Each row is a point. To make a cloud, some directions were put in groups of two or more. Within a group, all points are equally far from the middle, so they leave a hole (a ring in 2 directions, a hollow ball in 3). The other directions are filled evenly. Then the cloud was stretched, turned, moved and blurred a little. How many holes are there, and how many directions does each take, smallest first?
In the rows, 128 means zero.

Cloud (19 x 3)
[[173 100 172]
 [124 149 185]
 [172  94 115]
 [ 97 132 182]
 [149 117 144]
 [196 125 196]
 [ 94 147  86]
 [108  76 101]
 [ 64 105  71]
 [ 49 155  58]
 [ 70 115  93]
 [181 112 191]
 [128 102 186]
 [145 113  99]
 [ 88 131  72]
 [150  86  78]
 [102 138  66]
 [153 202 116]
 [ 82 131  80]]
Holes: 0

Cloud (26 x 4)
[[109 194 145 217]
 [123 159  86 177]
 [156  71 165 123]
 [ 87  84 149 119]
 [139 172 126 115]
 [ 98  77  95  96]
 [121 160 141 208]
 [110 198  80 136]
 [178 139 107 183]
 [148  69 126  87]
 [ 60 142 102 146]
 [116 138 119 117]
 [148  48 142  85]
 [133 173 196 150]
 [ 53  86 149 147]
 [127  88 126 195]
 [179 166 157 110]
 [137  20 135 167]
 [196 137 126 106]
 [ 85 126 142 198]
 [124 217 167  84]
 [168 139 197 116]
 [ 63 137 159 191]
 [ 90  91 116 100]
 [ 96  87  78  80]
 [178 136 164 143]]
Holes: 0
